Each point is reached from the start by the listed moves, each made once or not at all, plus a little noise. Say if it took an odd or an even number of moves. Then give how often each move was made.
In the rows, zero is written as 128.

Moves:
(1): [176 128 122 124  91]
(2): [117 227 135 149 149]
Start: [125 146 128 151 104]
Points:
[124 146 131 149 107] -> even (0, 0)
[164 247 128 167  89] -> even (1, 1)
[116 246 137 173 125] -> odd (0, 1)

Moves:
(1): [204 131 115 124 126 115 124 131 120]
(2): [130 176 132 141 124 125 124 116 153]
(3): [147 123 205 124 118 145 136 114 119]
(4): [123 117 135 186 127 125 132 129 116]
(5): [126 127 135 127 179 124 117 108 122]
(6): [138 114 113 143 133 181 124 128 138]
Start: [155 116 123 167 103 133 158 134 130]
Points:
[228 121 117 163 153 116 144 116 115] -> even (1, 0, 0, 0, 1, 0)
[240 142 107 249 100 167 152 126 141] -> even (1, 1, 0, 1, 0, 1)
[238  94 103 237 106 169 156 140 120] -> odd (1, 0, 0, 1, 0, 1)
[182  95 186 177  99 205 161 121 133] -> even (0, 0, 1, 0, 0, 1)
[169 145 218 231 139 141 158  89 128] -> even (0, 1, 1, 1, 1, 0)

Moves:
(1): [168 113 126 139 128 132 131 123 143 126 126 126 123 131]
(2): [139 169 120 112 125 142 143 127 134 119 120 126 120 130]
(3): [134 129 160 130 133 130 132 125 123 124 131 129 122 125]
(4): [124 147 134 167 126 120 116 133 133 135 119 133 124 142]
(5): [137 125 124 138 173 114 123 136 105 110 150 126 122 135]
(6): [119 120 126 130 139 168 136 136 115 130 141 126 124 135]
(7): [125 116 130 141 127 114 162 129 129 135 139 131 124 119]
(8): [132 130 122 125 124 126 128 180 129 125 130 126 125 117]
(9): [122 131 137 120 143 122 130 128 175 125 148 124 124 118]
(10): [130 129 127 123 132 119 128 132 127 156 135 132 133 122]
(11): [134 124 122 124 109 129 121 121 123 122 166 112 126 129]
Start: [119 139 145 115 146 128 121 126 123 129 145 113 125 107]
Points:
[139 128 158 115 188 148 121 187  77 127 232  93 107 105] -> even (0, 0, 1, 0, 1, 1, 0, 1, 0, 1, 1)
[170 111 136 138 190  95 149 185 117 141 183 116 114  90] -> odd (1, 0, 0, 0, 1, 0, 1, 1, 0, 1, 0)
[117 172 144  94 166 175 143 133 164 119 171 103 109 106] -> odd (0, 1, 0, 0, 0, 1, 0, 0, 1, 0, 0)
[174 169 131 154 182 156 122 136 108 128 205  95  97 136] -> odd (1, 1, 0, 1, 1, 1, 0, 0, 0, 1, 1)
[178 115 168 128 192  91 153 176 155 127 249  94 101  76] -> even (1, 0, 1, 0, 1, 0, 1, 1, 1, 1, 1)

Moves:
(1): [189 128 137 127 115 135 117 130 122 140 147 132 140 134 117 138 123 131
 132 123 143]
(2): [134 179 120 129 128 119 131 132 127 127 122 114 129 137 127 135 128 128
 127 129 127]
(3): [126 142 188 136 125 115 142 130 129 121 126 124 134 122 135 119 138 117
 132 123 134]
(4): [136 126 124 196 142 115 139 125 135 129 117 134 125 139 122 129 117 142
 126 136 116]
(5): [144 137 139 120 187 116 126 115 127 132 141 125 125 120 131 141 118 140
 118 128 115]
(6): [123 136 131 133 139 168 115 133 129 125 123 122 124 126 135 125 125 125
 132 137 120]
(7): [139 124 126 113 133 150 188 132 133 131 121 135 138 118 148 117 128 133
 132 144 130]
(8): [131 123 125 131 145 126 127 188 127 122 124 125 125 133 128 131 124 124
 134 134 136]
(9): [129 131 123 127 123 124 125 127 170 131 136 134 124 122 124 125 121 123
 130 126 131]
(10): [125 130 129 133 125 128 125 130 125 174 125 124 125 133 127 125 130 119
 120 133 126]
(11): [118 139 125 140 125 129 133 135 116 133 188 126 127 127 112 110 136 136
 127 128 125]
(12): [119 137 131 124 145 131 131 116 124 137 123 202 128 140 124 129 122 118
 125 137 144]
(13): [114 125 128 122 124 122 132 126 128 134 130 134 192 117 118 124 115 119
 117 126 121]
(14): [123 120 128 120 130 131 132 117 141 127 133 129 138 183 145 117 121 135
 132 138 121]
(15): [131 124 126 145 123 124 114 134 126 131 150 130 129 120 179 125 125 118
 128 124 127]
(16): [119 123 137 131 113 141 137 132 130 119 135 128 132 130 130 180 121 130
 130 134 126]
(17): [130 127 127 130 122 130 130 132 139 123 133 140 144 128 129 146 197 129
 120 128 124]
(18): [130 122 135 124 124 123 116 133 123 137 119 135 131 119 137 118 132 176
 130 141 139]
Start: [124 141 127 129 151 123 138 156 173 104 112 144 124 150 151 138 134 126
 111  95 158]
Points:
[206 219 192 176 237 136 189 214 218 127 110 242 217 141 168 151 156 166
  94 149 173] -> odd (1, 1, 1, 1, 1, 1, 1, 1, 1, 0, 0, 1, 1, 0, 0, 0, 1, 1)
[110 175 189 130 119 125 206 164 176 152 112 139 219 172 249 148 117 151
 115 129 163] -> odd (0, 1, 1, 0, 0, 0, 1, 0, 0, 1, 0, 0, 1, 1, 1, 1, 0, 1)
[125 156 194 143 217 158 192 220 189  97 200 154 218 161 227 109 179 126
  92 123 133] -> even (0, 0, 1, 0, 1, 1, 1, 1, 0, 0, 1, 0, 1, 1, 1, 0, 1, 0)

Moves:
(1): [154 138 121 121 131 117 126 125 102 136 130 131 135 143 109  96 133 147
 123 122 140 130 112 133]
(2): [119 176 141 119 143 134 110 146 133 120 109 133 138 120 120 130 136 153
 133 137 125 105 142 124]
(3): [139 117 184 119 114 114 116 107 153 133 128 128 124 107 141 121 116 139
 135 132 136 130 103 122]
(4): [132 145 132 151 129 125 135 139 140 145 131 116 122 142 162 117 133 131
 111 132 121 117 119 146]
(5): [132 138 123 123 181 148 135 148 117 134 123 118 110 108 128 150 131 138
 132 115 142 144 118 127]
(6): [152 132 121 134 112 175 137 126 130 112 112 104 136 134 133 123 126 127
 150 136 122 137 115 115]
(7): [140 134 118 113 147  96 171 147 147 111 122 120 130 121 111 146 106 162
 135 144 103 127 123 150]
(8): [125 121 146 113 124 106 124 159 119 133 131 110 120 120 131 123 133 122
 145 131 119 118 135 120]
(9): [138 112 119 103 124 122 114 127 152 148 113 137 127 116 138 130 136 110
 120 137 138 125 137 130]
(10): [117 122 137 105 114 157 146 114 119 177 153 141 155 122 125 125 121 114
 129 121 134 131 142 148]
(11): [129 138 129 133 133 140  98 122 135 112 192 110 137 112 119  97 130 138
 131 125 131 135 162  98]
(12): [135 133 135 145 136 135 133 166 123 114 138 189 119 126 147 121 119 134
 140 140 125 148 128 122]
(13): [125 104 133 139 140 121 115 143 125 124 141 115 169 130 122 134 115 122
 130 123 141 133 135 141]
(14): [105 147 145 120 136 122 128 145 148 121 143 122 102 172 119 120 114 113
 119 132 160 137 135 129]
(15): [127 153 112 113 131 116 131 125  98 127 133 120 138 128 163 154 123 116
 135 138 130 143 132 122]
(16): [155 117 130 147 134 126 130 129 135 158 137 148 127 146 117 174 125 125
 115 136 113 119 113 106]
(17): [110 117 132 115 128 131 148 122 123 110 128 129 147 143 142 124 178 138
 127 132 142 124 113 127]
(18): [113 103 129 119 141 133 114 135 120 128 122 150 118 141 139 128 122 179
  96 158 106 138 128 125]
(19): [112 124 114 146 128 114 125 128 132 143 124 129 133 132 135 116 128 143
 173 127 139 132 129 128]
(20): [151 144 131 143 152 118 119 107 132 139 120 135 135 133 117 112 138  97
 129 155 118 155 139 138]
(21): [108 141 126 141 105 132 138 127 128 123 127 122 125 109 113 135 114 137
 125 153 151 130 113 122]
(22): [122 140 125 126 114 125 118 140 130 149 114 125 145 128 131 123 133 124
 125 113 113 159 122 114]
(23): [144 115 138 146 115 116 134 141 112 123 119 139 114 136 132 143 146 135
 122 127 162 133 172 140]
(24): [126 144 137 120 110 132  94 123 134 128 149 144 116 129 112 133 141 127
 132 128 124 140 113 185]
Start: [112 125 109 142 119  82 135 130 118 135 131 150 140 132 149 109 107 111
 129 123 129 105 107 115]
Points:
[145 160 185 113 135   7 101 200 122 146 159 155 150 111 173 169  98 224
 121 183  88 136 159  56] -> even (0, 1, 1, 0, 0, 0, 1, 1, 0, 0, 1, 0, 0, 0, 1, 1, 0, 1, 0, 0, 0, 1, 1, 0)
[163 205 167 141 173  89 209 218 116  85  95 164 141 116 248 157 141 205
 170 177 160 133  92 132] -> even (0, 1, 1, 1, 1, 1, 1, 0, 0, 0, 0, 1, 0, 0, 1, 0, 1, 0, 0, 0, 0, 0, 1, 0)
[156 122  84 166 115 105  77 183 123 148 172 164 215 127 159  24 103 131
 197 121 151 179 124  72] -> even (1, 0, 0, 0, 0, 1, 0, 0, 1, 0, 1, 1, 1, 0, 0, 0, 0, 0, 1, 0, 0, 1, 0, 0)
[124 136 214 137 122  19 169 238 136 177 247 168 199 171 218 138 106 132
 136 162 167 169 149 110] -> even (0, 0, 1, 1, 0, 0, 1, 1, 0, 1, 1, 1, 1, 1, 1, 1, 1, 0, 0, 0, 0, 1, 1, 0)
[146 143 206 136  72  74 102 138 182 228 145 142 118 166 187  63 131  61
 186 176 194 149 138 209] -> odd (0, 0, 1, 1, 0, 1, 0, 1, 1, 1, 0, 0, 0, 1, 0, 0, 0, 0, 1, 1, 0, 0, 1, 1)

Moves:
(1): [114 126 135 112 115 152 127 139 123 149 121 130 128 124 124 119 126 114
 130 128 121 111 135 108 124 114]
(2): [141 128 131 125 141 139 132 121 138 141 141 122 140 109 135 115 129 139
 117 114 136 130 122 121 120 130]
(3): [136 151 106 127 122 108 131 156 119 133 120 141 110 119 132 109 141 121
 126 141 125 130 128 145 140 112]
(4): [134 129 139 136 131 135 129 109 124 146 129 132 131  94 144 147 121 134
 135 127 129 149 135 133 117 127]
(5): [128 133 130 162 132 115 115  96 139 127 122 125 133 119 121 131 118 110
 137 134 115 112 125 158 138 129]
(6): [127 148 107 109 136 139 143 120 133 118 148 106 138 111 126 143 128 110
 130 131 129 138 106 140 117 105]
(7): [131 117 143 131 135 118 139 143 132 135 115 137 135 138 115 134 143 124
 121 135 111 132 146 142 118 118]
(8): [110 121 125 126 135 130 127 131 129 124 122 123 119 118 125 125 132 130
 135 131 140 142 111 116 138 131]
(9): [133 122 138 136 130 131 143 129 127 112 117 133 131 135 140 118 106 135
 132 128 131 130 126 112 135 117]
(10): [129 127 108 115 116 129 130 129 139 132 125 131 134 117 124 140 118 124
 136 121 136 133 141 127 142 127]
(11): [114 147 123 135 153 120 132 129 109 118 137 128 114 113 107 127 117 135
 129 135 149 120 144 145 128 119]
(12): [130 126 118 131 128 142 127 123 117 124 120 124 142 139 125 119 134 129
 135 124 133 118 118 137 128 139]
(13): [131 136 118 127 136 140 119 118 133 119 107 139 123 137 123 126 127 138
 119 154 128 132 130 118 116 136]
(14): [ 99 133 117 134 114 141 133 131 128 123 118 135 131 128 138 143 118 146
 119 128 150 132 117 117 126 118]
(15): [142 104 113 124 119 120 136 110 122 128 143 129 152 135 104 133 138 117
 137 138 137 128 137 125 122 113]
(16): [118 113 120 126 136 121 119 129 114 145 137 134 142 126 135 141 133 128
 117 117 129 112 138 125 146 143]
(17): [111 138 121 135 123 122 148 122 137 128 148 139 120 142 114 128 125 120
 138 123 119 141 120 116 125 130]
(18): [132 117 123 134 135 128 132 122 126 133 123 119 118 130 129 119 109 134
 127 134 128 134 127 126 124 134]
(19): [139 124 128 125 135 103 124 132 117 138 122 127 134 127 135 123 124 129
 143 129 137 135 132 123 117 135]
(20): [118 137 138 133 118 112 158 125 121 133 117 115 120 111 136 125 133 116
 127 151 106 125 133 123 125 127]
(21): [127 133 138 123 132 133 130 127 137 134 124 125 140 126 138 112 115 121
 127 124 153 140 129 138 145 134]
(22): [129 127 118 149 126 132 127 157 121 130 129 115 138 133 138 129 144 115
 114 123 136 140 140 137 134 126]
(23): [ 99 107 106 120 137 116 123 119 108 111 115 130 142 125 128 111 108 127
 101 110 129 131 147 132 106 106]
(24): [117 125 129 144 119 129 112 131 138 125 136 135 146 117 143 136 140 142
 131 152 115 123 137 126 132 117]
Start: [124 138 135 130 131 108 131 136 140 113 117 134 127 151 152 121 113 129
 127 126 125 131 114 125 116 138]
Points:
[ 28  93  54 142 168 127 152  75 122 136  83 154 196 130  87  98  55 115
 105 124 193 130 154 130 112 110] -> even (1, 1, 0, 0, 1, 0, 1, 1, 0, 1, 1, 1, 1, 1, 1, 1, 1, 1, 0, 0, 1, 0, 1, 0)
[ 81 106 124 168 196 104 132  89  86 116  33 144 143 109 130  87  41 131
 133 158 142 139 153 141  66 106] -> even (1, 0, 0, 1, 1, 0, 1, 1, 1, 0, 1, 1, 1, 0, 0, 0, 0, 1, 1, 0, 0, 0, 1, 0)
[ 89 126  88 161 192  95 177  89 129 132 107 131 181  92 165  82  62  97
 112 106 138 173  99 176 119 100] -> even (0, 1, 1, 1, 1, 1, 1, 1, 1, 0, 0, 1, 0, 0, 0, 1, 1, 1, 0, 0, 1, 0, 1, 0)
[101 102  33 112 155 109 177 146 100 151 101 150 210 108 141 107 113  89
 116 124 155 186 151 106  82  72] -> odd (1, 1, 1, 1, 0, 1, 1, 1, 1, 1, 0, 1, 1, 0, 1, 1, 1, 0, 1, 0, 0, 1, 1, 0)
[ 28  90  96 204 135 117 129 106 101 143  79 138 202 117 209 105  45 121
 127 118 172 158 129 110 129 119] -> odd (1, 0, 0, 1, 1, 0, 0, 1, 1, 0, 0, 1, 0, 1, 0, 1, 1, 1, 1, 0, 1, 1, 1, 1)
[ 95 163  79 203 143  93 136  74 107 136 110 158 175  61 161 136 127 147
 119 204 143 108 139 163 117 114] -> even (0, 1, 1, 1, 1, 0, 0, 0, 0, 0, 1, 1, 1, 1, 1, 1, 0, 0, 0, 1, 0, 0, 0, 1)
[  7 161  83 110 156 133 209 109 124 126  73 132 127  72 125 128  42 109
 110 163 162 200 143 114  74  72] -> even (1, 0, 0, 1, 0, 1, 1, 1, 0, 1, 1, 0, 1, 1, 0, 0, 1, 1, 0, 1, 1, 0, 1, 0)
[ 87 188  87 174  96 111 149 102 148 168  76 165 153  69 182 122 103 127
 155 189 112 136 121 115 102 114] -> odd (1, 1, 1, 1, 1, 0, 0, 0, 0, 1, 0, 1, 1, 1, 0, 0, 1, 0, 1, 1, 0, 0, 0, 1)
[ 72 136  82 130 153 130 159 127 113 132  84 168 179 124 174  95  77 114
 102 161 115 158 144 135  96  77] -> even (1, 0, 1, 1, 0, 1, 1, 0, 1, 0, 0, 1, 1, 0, 0, 1, 1, 1, 0, 0, 1, 0, 1, 1)
[ 72 164  94 149 180 134 162 162 135  96  90 109 132 132 139 128  93 133
  97 167 195 187 113 154 111 107] -> odd (0, 0, 0, 0, 0, 1, 1, 1, 0, 0, 1, 0, 1, 1, 0, 0, 0, 1, 0, 0, 1, 1, 0, 0)
[ 67 128  73 165 150  58 169  99  72 132 131 151 170  93 155  89  90 114
 118 166 141 146 173 162 121 104] -> even (0, 0, 1, 1, 0, 0, 0, 0, 0, 0, 1, 1, 0, 0, 1, 1, 1, 1, 0, 1, 1, 0, 1, 1)
[ 99 125  56 168 153 108 177 116 121 136 177 126 205  77 172 173  71 145
 141 134 195 183 142 107 110  88] -> even (0, 1, 0, 1, 0, 1, 0, 0, 1, 1, 1, 0, 0, 1, 1, 1, 1, 1, 1, 0, 0, 1, 0, 1)

Moves:
(1): [133 120 138 121 135 115 107 129 140 116 115 123 142 113 137 101 115 128
  97 131 127 129 118 142 125 123  93]
(2): [118 120 116 115 136 124 115 129 121 139 157 146 141 132 158 134 153 115
 136 109 135 132 112 134 153 138 137]
(3): [114 132 147 107 103 113 120 137 114  89 124 127 152 149 136 148 132 158
 145 103 118 123 155 148 155 162 127]
(4): [126 130 119 108 138 122 134 136 140 133 125 113 127 117 129 106 111 117
 151 122 127 133 132 124 142 117 126]
(5): [122 140  94 129 123 104 129 107 139 154 120 114 117 125 130 153 161 105
 153 103  84 116 143 122 132 129 118]
(6): [128 138 144 136 119 106 105 133 131 142 143 117 131 129 113 134 132 105
 133 114 139 137 136 109 138 175 125]
(7): [103 119 149 125 152 160 118 160 137 135 136 141 136 126 124 132 145 132
 127 148 147 122 155 123 118 134 121]
(8): [130 133  92 100 134 128 137 129 129 137 156 131 114 111  99 126 105 127
 114 144 127 125 130 138 112 138 151]
(9): [103 125 132 104 118 121 141 114 142 129 137  93 134 140 120 108 128 117
  91 105 134 123 131 132 128 113 113]
(10): [137 117 157 133 115 118 111 159  95 113 125 122 120 113 149 112 124 133
 143 142 117 140 143 129 128 112 120]
(11): [146 109 110 131 107 106 134 125 135 112 133 112 115 103 158 117 114 126
 123 119 140 112 133 135 120 145 123]
(12): [110 131 138 129 161 130 110 123 110 136 143 121 128 135 156 146 129 135
 134 111 124 118 128 148 134 174 126]
(13): [ 99 131 130 104 134 143 137 108 136 156 120 138  80 129 140  98 117 140
 127 143 118 102 139 143 109 142 165]
(14): [128 110 119 136 125 120 113 133 137 131 118 139 128 114 121 139 114 129
 132 111 124 138 139 131 133 140 115]
(15): [131 105 144 114 100 133  83 125 118 116 150 110 172 123 153 127 107 193
 116 145 164 152 113 145 135 122 116]
(16): [148 119 140 116 136 156 134 128 156 136 165 127  93 115 114 117 136 107
 134 131 119 121 131 116 154 132 163]
(17): [146 107 119 154 148 126 138 105 116 173 115 125 162 115 144 162 146 124
 137 113 104 106 134 146 122 142 136]
(18): [136 138 133 158 129 145 115 126  89 144 100 130 109 143 152 131 134 130
 155  96 142 114 123 165 149 160  89]
(19): [110 110 120 122 125 131 129 118 146 117 101 115 138 122 130 112 144 134
 126 150 118 166 120 123 122 112 138]
(20): [119 116 106 151 117 116 116 117 121 121 149 147 131 108 125 107 148 151
 122 133 117 145 155 114 138 135 149]
(21): [131 133 149 149 123 149 147 116 136 123 117 157 133 121 133 155 144 105
 139 138 123 141 145 121 131 134 126]
(22): [129 114 151 129 133 134 116 122 124 139 129 135 133 134 120 114 125 119
 161 151 108 131 149 126 118 123 124]
(23): [149 138 140 127 115 160 100 160 129 130 165 126 125 124 122 104 114 139
 137 135 148 127 142 135  99 123 126]
(24): [113 135 141 154 115 150 103 156 121  94 128 121  99  93 134 143 134 136
 142 128 140 114 115 150 120 153 150]
Start: [150 153 100 156 170 118 139 136 114 107 151 133 117 133 106 152 139 117
 110 121 152 115 139 149 119 142 164]
Points:
[ 89  82 189  88 172 194  33 138 118 113 168 148 134 142 190  89 166 192
 148 145 169 126 174 236 180 215 154] -> even (1, 1, 1, 0, 0, 0, 1, 0, 0, 0, 0, 0, 1, 0, 1, 1, 0, 1, 1, 0, 0, 1, 0, 0)
[133  68 125 209 126 106   7 117 116 136 172  87 149  10 204 142 220  98
 169  43 120 175 182 201 224 231 131] -> even (1, 1, 0, 1, 1, 1, 0, 0, 1, 1, 0, 0, 0, 1, 1, 1, 1, 1, 1, 1, 1, 0, 0, 1)
[ 91 128  96 101 139  96 133  80 197 110 164 131  76  85 116 108 165  92
 118  59  64 108 247 167 182 189 179] -> even (1, 0, 1, 1, 1, 0, 0, 0, 1, 0, 0, 0, 1, 1, 0, 1, 0, 0, 0, 1, 1, 0, 0, 0)
[132 154 142 130 148  74 113 164 116 108 170  65 115 126 106  98 121  78
 113  90 155 135 168 133 141 152 134] -> even (0, 0, 0, 1, 0, 1, 0, 0, 1, 1, 0, 0, 0, 0, 0, 0, 0, 0, 0, 0, 0, 0, 0, 0)
[ 60  62 143  14 162 114  39 126 137 110 240  66 108  86 210  81 155 165
 120 135 110 100 218 235 141 220 181] -> odd (1, 1, 1, 0, 1, 0, 1, 1, 1, 1, 1, 1, 1, 0, 1, 1, 0, 0, 1, 0, 0, 1, 0, 0)
